Each row of a before or after table is a point. One or more steps were done to the points. Then noise was added and the rows were shuffled. The steps act on how far a point lies along the listed directions, d1 being the first. Name the steps. A step turns or swaps two directions, mirrors them in a line or flattens them onto one, adds a multiple of one to another, or multiplies one. Angles are multiples of 10 degrees, from the lower direction toward the higher: turns from -170 to 170, lines from 10 to 170 but not 90. Use the fewest steps. Two steps may share a direction if one is a turn and the other turns, adds or multiplies; they go together, in the order done. Otherwise the lowest direction goes first.

Directions:
(1): [0.31 0.64 0.05]
(2): [ 0.03  0.04 -0.71]
(3): [-0.64  0.31  0.00]
Before, 14 rows:
[[ 0.45 -0.45  0.35]
 [ 0.90 -0.22 -0.49]
 [ 0.03 -0.16 -0.51]
 [ 0.43 -0.36 -0.02]
 [ 0.21 -0.20  0.51]
 [ 0.42 -0.05 -0.34]
 [ 0.23  0.32  0.41]
 [ 0.19 -0.78  0.43]
 [ 0.26 -0.15 -0.47]
 [ 0.34 -0.14 -0.62]
 [ 0.33 -0.04  0.02]
 [ 0.75 -0.23 -1.04]
 [ 0.37 -0.15 -0.11]
 [ 0.26  0.58  0.42]]
After, 14 rows:
[[-0.40  0.12  0.37]
 [-0.32  0.17  0.97]
 [-0.51  0.09  0.14]
 [ 0.35 -0.66  0.40]
 [ 0.07  0.03  0.30]
 [-0.06 -0.01  0.38]
 [ 0.50  0.08  0.00]
 [-0.01 -0.15  0.56]
 [-0.84  0.38  0.91]
 [ 0.47 -0.28  0.19]
 [-0.53  0.19  0.48]
 [ 0.52  0.31 -0.04]
 [-0.21  0.14  0.44]
 [ 0.32 -0.36  0.55]]
Steps: multiply d1 by 0.7; mirror d2 and d3 in the line at 50 degrees

Directions:
(1): [-0.45 -0.33  0.44 -0.28 -0.17 -0.64]
(2): [-0.22 -0.04 -0.13  0.77  0.47 -0.37]
(3): [ 0.16 -0.62 -0.49 -0.38  0.46 -0.08]
(4): [ 0.31 -0.61 -0.02  0.44 -0.59  0.05]
(5): [-0.75 -0.27 -0.06  0.06 -0.02  0.61]
(6): [-0.27  0.26 -0.75 -0.06 -0.46 -0.31]
Before, 9 rows:
[[-0.73  0.28  0.91 -0.35  0.49 -0.47]
 [ 0.21  0.38  0.58 -0.18 -0.15  0.43]
 [-0.08  0.46 -0.35  0.54  0.03  0.30]
 [-0.65 -0.37  0.93 -0.16 -0.55  0.45]
 [-0.34 -0.11 -0.10  0.33 -0.41 -0.37]
 [-0.22 -0.27 -0.12  0.27  0.47 -0.02]
 [ 0.19  0.70 -1.12  0.04 -0.13  0.68]
 [-0.01  0.05  0.59  0.21  0.18  0.61]
 [ 0.00 -0.26  0.02  0.06 -0.07  0.01]]
After (9 x 6):
[[ 0.15 -0.04  0.01  0.04 -0.16 -0.21]
 [ 0.26 -0.40 -0.73 -0.70  0.58  0.25]
 [ 0.20  0.25 -0.24 -0.19 -0.12  0.56]
 [-0.78  0.90  0.45  0.29  0.07  0.24]
 [ 0.28  0.03 -0.44  0.07  0.54  0.20]
 [ 0.21  0.21  0.17  0.41 -0.17 -0.16]
 [ 0.28  0.26 -0.22  0.04  0.28  0.06]
 [-0.18 -0.05  0.09  0.20  0.43 -0.44]
 [ 0.57  1.04  0.31 -0.11 -0.32 -0.12]]
Steps: turn d1 and d3 by -70 degrees; flatten d2 and d6 onto the line at 170 degrees; mirror d4 and d5 in the line at 160 degrees

Directions:
(1): [ 0.40 -0.47 -0.05 -0.50 -0.34 -0.85  0.07  0.18 -0.14]
(2): [ 0.10  0.43 -0.33  0.36  0.33 -0.45 -0.29  0.74  0.40]
(3): [ 0.96  0.20  0.03 -0.04  0.54  0.20  0.44 -0.05 -0.20]
Before (8 x 9):
[[-0.13  0.01  0.30  0.06  0.16  1.18  0.02 -0.25 -0.30]
 [-0.80 -0.44 -0.13 -0.07 -0.40 -0.24 -0.21 -0.37  0.21]
 [ 0.75  0.08 -0.16  0.01  0.13 -0.75  0.21  0.65  0.17]
 [ 0.58  0.07  0.12 -0.45  0.29 -0.09  0.19 -0.14 -0.11]
 [-0.34 -0.64  0.38 -0.45 -0.68  0.14  0.15 -0.81 -0.44]
 [ 0.27  0.11  0.13 -0.23  0.00  0.42  0.10 -0.86 -0.14]
 [ 0.11 -0.01 -0.07 -0.03 -0.17 -0.58  0.05  0.38 -0.10]
 [ 0.97 -0.43  0.24 -0.60  0.02 -0.16  0.52 -0.67 -0.70]]
After, 8 rows:
[[ 0.48 -0.20  0.12 -0.49 -0.15  0.08  0.18 -0.91 -0.21]
 [-0.79 -0.28 -0.19  0.13 -0.20 -0.19 -0.30 -0.17  0.27]
 [ 0.36  0.03  0.35  0.05  0.41  1.11  0.54 -1.14 -0.63]
 [ 0.31  0.61  0.00  0.56  0.55  0.37  0.26  0.28  0.27]
 [ 0.33  0.27  0.32 -0.25  0.42  0.52  0.19 -0.34 -0.14]
 [ 0.49 -0.73  0.21 -0.71 -0.40 -0.03  0.20 -0.02 -0.51]
 [-0.26  0.44 -0.06  0.55  0.14  0.16 -0.01  0.29  0.02]
 [-0.61 -0.40  0.39 -0.24 -0.37  0.49  0.08 -0.82 -0.35]]
Steps: multiply d1 by -1; add -0.3 times d3 to d2

Directions:
(1): [ 0.27 -0.22  0.30 -0.35  0.48 -0.54 -0.51 -0.08  0.08  0.39  0.77]
(2): [ 0.23 -0.37 -0.22 -0.20 -1.19 -0.05 -0.27  0.01 -0.03  0.14  0.27]
(3): [ 0.73  0.05 -0.41  0.26  0.25  0.51 -0.57  0.63  0.06 -0.20  0.02]
(4): [-0.85 -0.10 -0.73  0.27  0.16  0.22 -0.44 -0.14 -0.22  0.29  0.30]
(5): [ 0.48 -0.31 -0.14  0.53  0.10 -0.22  0.28 -0.14 -0.72  0.69 -0.28]
(6): [-0.22 -0.56  0.59  0.51 -0.04 -0.18 -0.63 -0.09 -0.26 -0.56 -0.30]
Before:
[[ 0.26  0.05  0.49 -0.32  0.44 -0.17  0.14 -0.08 -0.06 -0.05  0.13]
 [ 0.72  0.42 -0.62 -0.18 -0.23  0.11  0.83  0.30 -0.04  0.31 -0.32]
 [-0.28 -0.21 -0.36 -0.11 -0.71 -0.41  0.61 -0.22 -0.16  0.62  0.10]
 [ 0.19 -0.26  0.67 -0.43 -0.92 -0.38 -0.22 -0.19  0.31 -0.33  0.41]
 [-0.23  0.01  0.06  0.20  0.25 -0.14  0.34 -0.23 -0.04 -0.04 -0.28]
 [ 0.04 -0.10  0.03  0.07 -0.38 -0.09  0.24  0.06  0.21 -0.22 -0.27]
 [ 0.23 -0.41  0.27  0.03 -0.02  0.00 -0.19  0.30 -0.03 -0.02 -0.12]
 [-0.61 -0.57 -0.27  0.12 -0.59 -0.23 -0.47 -0.25 -0.25 -0.06  0.11]
 [-0.40 -0.26  0.28 -0.04  0.10  0.06 -0.26 -0.56 -0.12 -0.03  0.31]
 [ 0.33 -0.21  0.81  0.29 -0.04 -0.24  0.80 -0.33 -0.22  0.13 -0.45]]
After, 10 rows:
[[-0.03 -0.15  0.23 -0.23  0.44 -0.19 -0.15 -0.20 -0.17  0.21  0.38]
 [-0.16 -0.15  0.70 -0.44 -0.02 -0.43 -0.25 -0.25  0.35 -0.32  0.54]
 [ 0.76  0.03  0.74 -0.20 -0.13 -0.41  0.55  0.08  0.38 -0.41 -0.32]
 [-0.31 -0.09 -0.21 -0.18 -0.65 -0.27  0.72 -0.24 -0.05  0.48  0.07]
 [ 0.16 -0.42  0.29 -0.02  0.08 -0.04 -0.29  0.31 -0.06  0.07  0.07]
 [ 1.96  0.42  0.45 -0.73 -0.36 -0.40  1.10  0.49  0.33  0.05 -0.31]
 [ 1.35 -0.37  1.66 -0.22 -0.36 -0.82  0.86 -0.20  0.03  0.07 -0.17]
 [-1.10 -0.29 -0.38  0.30  0.03  0.37 -0.47 -0.67 -0.41  0.10  0.33]
 [-1.19 -0.34 -0.69  0.40 -0.29  0.06 -0.43 -0.18 -0.23 -0.20 -0.10]
 [ 0.17 -0.08  0.26  0.07 -0.07 -0.26  0.42 -0.22 -0.02 -0.08 -0.29]]
Steps: turn d1 and d4 by 50 degrees; multiply d4 by 3; multiply d2 by 0.4; turn d2 and d5 by -30 degrees

Directions:
(1): [ 0.04  0.85 -0.54  0.37 -0.74  0.28  0.10  0.27  0.09 -0.35  0.27  0.42
  0.29 -0.23]
(2): [ 0.05 -0.35  0.17  0.31  0.26  0.78 -0.35  0.23  0.38 -0.08 -0.15 -0.36
  0.89 -0.40]
(3): [-0.12 -0.51  0.58 -0.14 -1.10  0.20  0.26 -0.37 -0.13 -0.27 -0.31 -0.08
 -0.09 -0.29]
(4): [-0.18 -0.21 -0.02  0.37 -0.13 -0.09 -0.64  0.53 -0.96  0.37  0.07  0.07
 -0.24 -0.57]
(5): [-0.28  0.26  1.09  0.36  0.21 -0.43 -0.09  0.04  0.22 -0.27  0.52  0.48
  0.14 -0.14]
(6): [-0.50 -0.19 -0.34 -0.24 -0.24 -0.76  0.26 -0.12  0.14  0.48  0.40 -0.30
  0.75 -0.36]
Before (8 x 14):
[[ 0.03 -0.31 -0.32  0.06 -0.11  0.22  0.00  0.32  0.04  0.10 -0.10 -0.41
   0.57 -0.20]
 [-0.17 -0.04  0.14 -0.42  0.44 -0.62  0.72 -0.35  0.81  0.33 -0.09 -0.29
  -0.03  0.45]
 [-0.29  0.47 -0.21  0.32 -0.46 -0.64  0.08 -0.07 -0.09  0.00  0.57  0.33
   0.10 -0.27]
 [-0.41 -0.66 -0.08 -0.44 -0.37  0.02  0.54 -0.15 -0.02  0.24 -0.31 -0.67
   0.35 -0.07]
 [ 0.21  0.41 -0.83 -0.40 -0.16 -0.06  0.65 -0.35  0.52 -0.13 -0.06 -0.24
  -0.02  0.63]
 [-0.11  0.03 -0.31 -0.03  0.07 -0.34  0.23  0.15 -0.14  0.54  0.09 -0.26
   0.02 -0.04]
 [ 0.14 -0.42  0.75  0.05  0.36  0.36 -0.27  0.06  0.13 -0.06 -0.07 -0.23
   0.05 -0.09]
 [-0.02  0.11 -0.63 -0.30 -0.41  0.24  0.15 -0.07 -0.06  0.00 -0.23  0.04
  -0.20  0.19]]
After, 8 rows:
[[-0.41  0.08 -0.07 -0.17 -0.18 -0.50  0.08 -0.11 -0.31  0.24  0.18  0.22
  -0.32  0.12]
 [ 0.45 -0.20 -1.80 -0.55 -0.61  0.60  0.42  0.10 -0.32  0.25 -0.67 -0.65
  -0.21  0.30]
 [ 0.02  0.17 -0.83 -0.11 -0.98  0.61  0.30  0.27 -0.74 -0.05 -0.55 -0.10
  -0.58  0.00]
 [-0.56  0.54  1.11  0.72 -0.11 -0.66  0.01 -0.20  0.63 -0.41  0.96  0.50
   0.83 -0.41]
 [-0.18  0.79  0.61  0.99  0.32 -0.03 -0.44  0.81 -0.16 -0.02  0.35  0.68
  -0.43 -0.34]
 [ 0.59 -0.58 -0.52 -0.33  0.00  1.00 -0.19  0.03 -0.13  0.12 -0.70 -0.64
  -0.27  0.13]
 [ 0.03  0.68  0.08  0.23 -0.12 -0.04  0.41  0.08  0.22 -0.02  0.22  0.22
  -0.14  0.16]
 [-0.36  0.45 -0.05  0.36  0.11 -0.90 -0.25  0.43 -0.67  0.27  0.67  0.36
  -0.36 -0.17]]
Steps: swap d1 and d6; turn d2 and d5 by -70 degrees; multiply d5 by 3; mirror d3 and d4 in the line at 10 degrees
